Each row of a before or after table is a point. One or more steps were done to the points. Then noise was added and the rows were shuffled. The steps act on columns, c1 being the first. Write out the steps. A step turns or swaps two columns, mirrors them in a line or flattens them onto one, adds a multiple of one to another, or multiplies or shifts one. Angles are multiples of 10 degrees, from the lower column toward the higher: turns from -170 to 170, lines from 10 to 170 but not 90. Use the fewest steps. Two steps may share a column if one is a turn and the other turns, adds or multiplies; they go together, in the order done. Otherwise the lowest column goes first.
(in the rows, 128 means zero)

Before (8 x 3):
[[127  78 132]
 [186 117  65]
 [135 194 122]
 [213  44 110]
 [135 175 105]
 [123 178 104]
 [ 98 110 154]
 [119 173  80]]
After:
[[172  94 191]
 [114 127  86]
 [125 183 167]
 [130  86  96]
 [134  15 167]
 [143 167 168]
 [167 174 157]
 [142 170 159]]
Steps: turn c1 and c2 by -30 degrees; turn c1 and c3 by 110 degrees

Before, 11 rows:
[[ 75 156 144 198 110 163  86 126]
 [114 142 127 133 184 165  80 122]
 [125  82  20 107 110 123 135 218]
 [153  70  70 124 159 207 163 149]
 [139 157 122 123  95  51 157  24]
 [ 75 118 134 161 146 165 119  95]
 [169 158  82 179 169  50 193  78]
 [124  89 131 150 133 135 106 133]
 [103  96 162 146 141 158 117 171]
 [183 109 101 162 115 108 117  64]
 [187  93  63  84 103 204 157 223]]
After:
[[128 120 129  80  94 165 121 124]
 [143 178  81  61 141  47 156  79]
 [175 101  68 106 104 205 113 147]
 [119 162 122 158 145  49 147  25]
 [126  94  18 155 124 123 111 219]
 [178 110 103 118 160 108 116  64]
 [114 101 163 107 134 157 113 172]
 [208 115  61 176 108 204 119 226]
 [ 84 129 143  98 193 163 130 127]
 [ 84 114 135  93 144 166 121  94]
 [128  90 132 112 139 135 103 133]]
Steps: add 0.3 times c6 to c1; flatten c2 and c7 onto the line at 30 degrees; turn c4 and c5 by 130 degrees

Before, 8 rows:
[[119  91 141  76 127 157 142 124 119 158  18 103]
 [137  68 100 173  86 147 108 187 121 139 162 113]
 [122 249 137 106 118 137  96 193 136 129 187 119]
 [130  89 138 163  88 160 131 125 190 130 146 125]
 [100  71 124 131 139 161 107 145 125 144 174 117]
 [ 92 140  91  94  77  93 144 174 177 147 177 153]
 [135  84 143 122 235  66 140 149 146 126 182 105]
 [138  83 124 129  79 163 158 127 126 154 132  95]]
After:
[[133  97 143  95  45  86  96 148 147 127 157  58]
 [134 114 101 151 144 139  64 188 122 139 165 171]
 [121 214 137  77 129 134 217 193 138 129 155 142]
 [100 121  92  75 180 103 147 176 177 147 142 150]
 [128 103 138 149 154 150  98 125 191 131 152 164]
 [120  95 141 139 110 151 100 125 118 159  47 145]
 [133  79 125 127 132 153 105 126 126 153 128 187]
 [108 116 125 109 112 150  70 143 124 144 159 126]]
Steps: multiply c1 by 0.7; turn c2 and c7 by 60 degrees; turn c4 and c11 by 30 degrees; multiply c11 by 0.7; turn c5 and c12 by -130 degrees; multiply c6 by 0.7

Before, 8 rows:
[[131 157 132 122 187 141 149 140 199 123 134  87 115 118  98  15  75 145
  170 163  33 158 135  86]
 [133  99 200  92 123 158 122 111 134 131 125  98 107 185  81 101  11 111
  164 103  69 114 142  89]
 [135 149  95 116 127 199 179 146 108  82 158 130 129 153  60 134 180  53
  175 118 114 152 170 110]
 [ 69  86 115 127  96 173 149 174 165 102 129 122 105 129 125  54 153 178
   85  30 147  89  89  61]
 [109 134  97 224 132  66 105 102 115 130  46  84  57 213 187  12 196 132
  165 107 111 100 109  17]
 [141 154 138 166 160 130  23 114  95 125  44 163 125 104 117 117 151  88
   98 178 122 116 148 106]
 [ 92 189 151 164 132 106 112 169  89 114  53 174  94  74 165 127 175 131
  181 184  70 126 105 108]
 [146 118 159 145 163 140 104 200 143 129  65 105 147 110 131  63  84 128
  152  74  61 129 107 163]]
After (8 x 24):
[[134  99 179  92 123 177 141 112 136 129 127  91 112 186  92 131   5 120
   60 103  68 108 141  88]
 [145 119 160 142 160 137 144 197 142 133  63 139 153 110 144  90  82 126
  101  76  63 130 106 167]
 [133 157 173 121 190 147 110 141 199 128 135  92 110 117 105  48  80 139
  128 164  33 155 138  81]
 [145 151 100 165 165 134 225 115  97 126  42 157 159 101 118 152 152  89
  115 176 120 118 144 109]
 [105 135 164 227 131  54 176 102 114 132  53  76  65 218 166  36 200 131
  164 109 111 103 108  15]
 [ 69  80  83 125  97 170 117 177 161 101 134 146 105 126 143  79 150 179
  130  36 150  88  85  62]
 [ 92 192 182 168 133  98 155 170  89 114  49 194 102  73 155 156 169 129
  109 184  68 126 108 103]
 [141 149 166 119 124 220  78 150 109  85 159 136 111 150  91 162 178  47
  168 118 113 152 173 113]]
Steps: turn c3 and c19 by -80 degrees; turn c6 and c15 by 20 degrees; mirror c7 and c13 in the line at 100 degrees; add 0.5 times c8 to c12; shift c16 by 30

Before, 13 rows:
[[141  88 116 217  74  49 199  32 177  73 203  66 102 148 196  47  44  81
   94  76  47  81 125  79  99 120 106 171 138 134 176 101 162 228 193 120
   95 140 144 167  77  44 128 129 148 113 193  81  78 113  85 159 166 107
  155 104 175  85 122  88 103 137 145 141]
 [134 162 103 138 127  57  83 104  87 151 100 181 145 125 140 179 143 140
  139 200 182 131  82 100 163 149 183  83 177 174 150 146 173 103 153 188
  168  93 132  97 136 119 129  57  51 152 105 159 136 140 165  97 131 152
  143 168  81 106 114 113 174 100 143 184]
 [179 197  91 164 123 131 164 139  90 168 111  91 145 138 107 153 166 135
  171 138 133 112 142  91 134  94 154 141 148 167 141 142 131  98  94 179
  139 151 146 136  89 117 152  57 145  91 130 173 151 107  86  89 107 115
   85 158 132 160  66 161 167 128 215 249]
 [156 231  76 149 137 150 161 155 150 155 130 116 159 133 124 170 129  98
  158 146 133 135 160  77 147 124 112 141 166 152 117 128  90 120 100 176
  114 115 130  92 122 113 112  39 145 174 127 161 163 153 108 137  58 129
  111 211 136 116 101 141 122  84 169 197]
 [147  93 124 174 101  73 126  30 129  78 172 103  72 125 206 131  42 158
  126  76  65  55  81  72 102 145 100 159 129  93 185  82 146 166 226  80
   93 156 167 164 100  53 115 150 166 128 196  44 139 111  20 222 147 118
  173  77 136  93 146  76  71  99 153 148]
 [113 105 136 132 111  51 108  80 105 100 139  81 110  68 168  58  74 161
  112  78  85  28 108 147 154 136 105 173 161  84 212 117 167 172 189  81
  117  84 181 138 136  81  91 136 146 147 196 112 121 109  89 198 134 141
  197  83 142  35 196 115 145 133 116 154]
 [172 164  97  99 122 154 128 155  84 109 113 174 173 179 135 177 122 160
  165 172 120 124  99 109 174 127 169 170 163 152  95 165 135 102 108 188
  135  84 123 126 126  97  91  33  98 113 127 178 147 169 174 117 105 132
   86 147 105 142  93 100 207  98 155 208]
 [144 136 118 137  97 108  77  84  63 146  37 168 178 101 128 132 111 202
  126 172 176 125  69  93 157 109 172 149 174 190 155 120 134 128 207 208
  117  58  95  97 156  96  97 104  82 144 155 123  80 145 149 167 103 107
  113 150  89 116 170 140 180 143 135 165]
 [156 209 123  87 135 153 129 122 108 143  88  91 149 175  96 182 220 144
  156 194 157 152 150  77 136 124 134 128 175 118 105 145  91 121 132 154
  145 103 127 136 110 130 130  34  97 129 112 147 125 184 119  85  95 126
  101 148 156 125  79 132 159 149 149 189]
 [180 190  78 110 157 136 170 163 170 124  87  67  83 155 103 133 136  97
  159 155 172  86 163  92 102 116 121 160 139 126 131 132  93  86 106 147
  150 159  97 133 105 114 125  50 131 132  96 198 112 130 136 146  88 100
  112 157 174 181  51  89 127  70 209 210]
 [164 146  70 187  31  49 167  52 133  45 156  87 181 167 154 103  95 105
  123 133  71 109 138  17  62 140 190 166  74  84 205 104 139 199 102  97
   66 126 153 159  75  50 172 102 161 143 142 104 145  68 153 155 137  87
  116 142 105 161  51 115  94 145 185 132]
 [133 132 160 145 159 106  46 100  83 145  47 170 156  72 175 114  98 177
   85 165 113 138  60 135 133 147 173 142 130 177 143 181 144 119 153 147
  127  91 139  90 155  74  98  40  70 124 170  97  68 141 122 141  89 168
  155 109  60  65 137 120 155 143 117 173]
 [ 66 132 174 159 102  74 104  94  81 154  98 188 160 105 144  92  69 184
   83 149 105  79  65  95 125  92 145 102 188 122 186 129 143 152 197 108
   87  81 148 121 157  44 116 104  77  85 182 110 100 143 101 167  99 133
  179  90 113  83 157 106 169  66 105 163]]
After:
[[173 167  93 101 120 155 129 155  84 106 132 143 177 174 137 178 121 163
  167 173 116 124  98 109 173 159 169 166 159 149 130 168 140 103 106 187
  136  84 121 129  53  95  86  34  97 115 126 172 111 165 118 118 176 127
   83 147 109 139  95 101  75  98 153 211]
 [108 106 138 133 110  55 106  76 103  97 127 131 110  67 171  55  74 159
  111  75  86  28 109 148 155  46 107 177 159  81 137 117 166 171 192  82
  116  82 179 139 113  76  93 136 146 149 194 110 143 107 165 201  83 132
  194  83 142  37 195 120 147 133 118 154]
 [178 163  77 108 154 136 171 160 167 124 162 177  82 157  98 131 137  98
  157 156 174  86 164  93  99 123 117 161 141 125 115 132  94  89 107 149
  148 158 100 136 121 116 122  46 132 134  95 198  72 129 104 145  78  98
  111 153 176 184  55  87 136  70 207 212]
 [ 72 115 171 158 102  75 102  96  81 158 137 149 159 107 143  95  70 183
   84 150 103  79  66  94 121  70 145 100 189 119  90 133 145 154 197 108
   85  77 147 122 103  37 114 103  82  83 184 108  93 141 179 164 189 134
  174  94 110  83 159 104 123  64 105 161]
 [162 153  73 185  34  43 167  51 132  45 135 126 182 169 158 102  91 106
  127 130  70 106 138  11  58  48 188 162  73  86 141 104 140 200 101  95
   69 123 155 156 148  50 176 104 160 144 142 104 155  70  69 152  87  86
  116 144 103 164  53 111 150 147 185 133]
 [143  99 117 135  93 108  80  82  65 143 135 145 171 103 129 134 110 201
  126 172 175 126  70  92 159  97 170 149 174 189 111 117 132 130 206 208
  117  61  95  96  89 105  98 105  80 147 156 124  31 146 146 170 170 106
  110 148  88 115 172 139  86 143 134 165]
 [134  96 156 146 157 108  39 100  81 147 146 159 153  71 177 113  93 173
   84 167 114 139  58 131 125 111 172 141 133 176 146 180 139 116 156 146
  129  87 139  91 112  74  96  40  70 124 169  98  31 144 155 139 177 168
  157 111  63  64 138 120 111 139 117 178]
 [131 157 103 137 129  58  84 101  86 154 134 118 143 122 139 176 138 139
  139 198 184 131  82  98 161 106 183  81 179 176 148 145 169 101 153 189
  169  90 133  95  79 119 129  55  53 154 107 158  92 140 119  99 178 153
  142 167  87 104 113 114  82 102 143 178]
 [179 193  92 164 121 131 161 134  83 170 150 157 146 138 106 153 167 137
  170 136 130 116 145  90 134 115 156 144 150 167  94 140 132  96  95 181
  136 153 145 134  81 120 149  58 143  93 126 171 105 107 138  90  99 117
   81 159 130 167  70 165 174 127 219 245]
 [158 187 126  89 133 152 129 124 109 143 167 169 151 179  95 178 218 143
  157 192 157 154 152  75 133 148 139 129 174 117 119 151  94 123 138 151
  146 102 128 140  90 131 130  34  99 126 113 142  70 186 126  86  94 125
  104 150 153 123  75 129 134 145 149 188]
 [161 225  81 154 138 153 160 157 153 153 167 198 157 130 123 171 131  98
  162 147 130 137 157  77 147 137 111 140 164 153 121 129  88 118  98 178
  120 113 128  92 135 115 114  41 148 172 121 166 117 154 140 137 129 133
  112 214 138 118  99 142 148  84 165 195]
 [141  62 112 222  70  47 200  31 177  71 169 108  99 143 194  47  46  80
   93  75  47  81 126  79  99  81 104 167 138 134 117 106 159 229 191 123
   91 141 143 166 134  43 129 130 151 113 190  84 198 115 114 161  61 103
  153 103 177  84 123  87 197 141 142 141]
 [147 110 126 173  97  73 126  30 128  78 118 112  71 124 206 132  41 154
  128  80  65  52  80  73 101  71 100 160 130  89 142  83 145 166 226  78
   96 154 163 165 177  54 114 149 168 128 191  47 177 110 165 223 100 118
  171  73 132  91 147  80 241 104 154 148]]
Steps: turn c2 and c49 by -40 degrees; turn c11 and c49 by 70 degrees; turn c12 and c53 by 100 degrees; turn c26 and c31 by 90 degrees; turn c41 and c61 by 70 degrees; turn c51 and c61 by -130 degrees
